Each row is a point. Examples show where two turns around zero, p and q, send a point. Where does a point land after both, in the order given? Backwards means that the second turn is done in reverse. Each puzzle has new turns, and all numbers are rounded.

Turn p:
[0.6 3.1] -> [-1.2  2.9]
[ 1.0 -1.3] -> [ 1.5 -0.6]
[-3.6  2.2] -> [-4.2 -0.1]
[1.1 0.4] -> [0.7 0.9]
[ 1.0 -4.4] -> [ 3.2 -3.2]
Turn q:
[-2.0 -1.6] -> [-1.9  1.7]
[4.3 1.2] -> [ 1.9 -4.0]
[-2.3  0.4] -> [0.0 2.3]
Where do these land?
p, then q: [-0.8 -3.3] -> [-3.0 -1.7]
p, then q: [2.8 0.5] -> [ 2.3 -1.7]
q, then p: [-2.0  2.8] -> [0.7 3.4]

Turn p:
[-2.8 -0.2  2.9] -> [2.5 0.8 3.1]
[-2.0  0.4 -0.8] -> [-1.1  0.1  1.9]
[ 5.3  1.8 -2.7] -> [-2.6  0.7 -5.6]
[-0.5 -1.9  0.5] -> [ 1.0 -1.6  0.6]
Turn q:
[-2.0  1.5  0.3] -> [-1.3  1.2 -1.8]
[-1.2  0.3 -0.2] -> [-0.5  0.1 -1.2]
[ 4.7  4.9 -0.2] -> [2.6 5.6 3.0]
[ 0.2 -4.9 -0.5] -> [ 0.6 -4.8  0.8]
[-2.3 -0.3  2.3] -> [-3.2 -0.5 -0.7]
[ 0.6 -1.4 -1.8] -> [ 1.9 -1.4 -0.2]
Where do these land?
p, then q: [ 0.5  2.3 -0.8] -> [-0.2  1.6 -1.9]
p, then q: [1.7 1.5 3.2] -> [2.6 2.7 1.1]
p, then q: [ 1.6  1.5 -2.2] -> [ 0.3  0.1 -3.1]
q, then p backwards: [2.5 1.3 1.4] -> [-2.6  1.5  0.9]
q, then p: [-2.8 -1.4  0.5] -> [-1.3 -2.3  1.8]
p, then q: [-3.4 -5.2 -2.2] -> [-3.2 -5.3  2.2]

Turn p:
[-1.2  1.2  2.1 -1.7  0.0 -4.0] -> [-0.7 -1.1  3.3  3.5  0.9 -0.7]
[ 2.4  3.9 -1.7  0.3  3.5  0.8] -> [-2.6  1.1  0.6 -1.1 -0.8  5.1]
[-3.2  1.4  3.0  1.6 -2.0 -2.2] -> [ 1.3 -0.2 -0.4  5.4  0.0 -1.1]
[-0.9 -2.9  1.7  3.3 -3.2  0.3] -> [ 4.1  0.8 -2.6  1.2  1.3 -2.4]
[ 2.4  0.2 -2.6  3.7 -3.4 -1.1] -> [ 0.1  3.8 -2.7  0.0  4.2  0.1]
[-0.3 -3.7  0.8 -3.8  2.7  3.5] -> [ 1.1 -3.2  1.5 -4.5 -3.5 -1.5]
[-0.7 -1.4 -1.0  0.0  1.6  0.0] -> [ 0.0 -2.1 -0.5 -1.1  0.4  0.3]
[ 2.8  3.2  1.5 -1.2  1.5 -0.8] -> [-0.9  2.0  3.4  0.5 -0.8  2.7]
[-1.4 -1.9 -3.8 -2.1 -0.7  3.5] -> [-2.3 -1.1 -2.7 -3.7 -1.5 -2.6]
Turn q:
[-0.8 -1.9  2.1  3.0 -1.7  2.5] -> [-2.2 -1.8  1.5  1.6 -3.2  2.0]
[-0.2 -1.2 -1.2 -1.3 -0.5 -4.5] -> [ 0.6  1.8  0.2  2.0  1.9 -3.7]
[ 0.8  0.8 -0.6  1.7  3.4 -6.4] -> [ 5.7  2.5 -0.5  2.1 -0.5 -3.6]
[ 1.9 -3.2 -1.4  0.7  0.6 -0.2] -> [ 1.1 -2.0  0.8  2.8  1.7  0.3]
[-2.0 -0.9 -1.8  2.9 -1.2  1.7] -> [-1.6  0.5 -1.2  2.7 -1.3  2.8]
[ 0.6  2.3  0.5 -1.9 -0.3  0.8] -> [-0.4 -0.2 -0.9 -3.0  0.5 -0.4]
[ 0.5  2.5 -1.4 -8.5  1.3  1.1] -> [-0.6  1.3 -0.2 -6.3  6.5 -0.7]
[ 1.6  2.7  2.1  2.1 -1.3  2.0] -> [-0.4 -2.4 -1.6 -2.0 -3.4  0.5]
[-2.4 -1.1  1.5  1.2 -0.3  3.0] -> [-2.1  0.2  1.8  0.1 -1.9  3.0]
Where do these land?
p, then q backwards: [-0.8  0.0  1.3  1.5  0.7 -3.2] -> [ 1.2 -3.1 -1.8  0.4  1.1  0.1]
q, then p: [ 4.2  5.1  2.1  1.0  0.1 -0.4] -> [-2.2  1.0  2.2 -3.2  3.4 -4.0]
p, then q: [-3.3 -0.2 -3.2 -3.4  0.0  1.6] -> [-2.7  3.7  1.3  2.8  1.5 -1.4]
p, then q: [ 1.7  4.2  4.2 -0.1  0.6  2.6] -> [-3.5 -2.6 -2.9 -2.2 -3.6 -0.1]
q, then p backwards: [-1.5 -2.7 -2.3  2.3 -1.7  1.4] -> [-1.9  4.0 -0.1  1.2  0.7 -1.9]
q, then p: [-0.2 -4.5 -3.0  0.5  2.3  0.3] -> [ 3.5  0.1 -1.5 -0.9 -1.2  4.3]
p, then q: [ 0.0 -2.0  1.0 -1.7 -1.9 -2.3] -> [ 2.6  0.4  1.6  0.3 -1.1 -2.5]
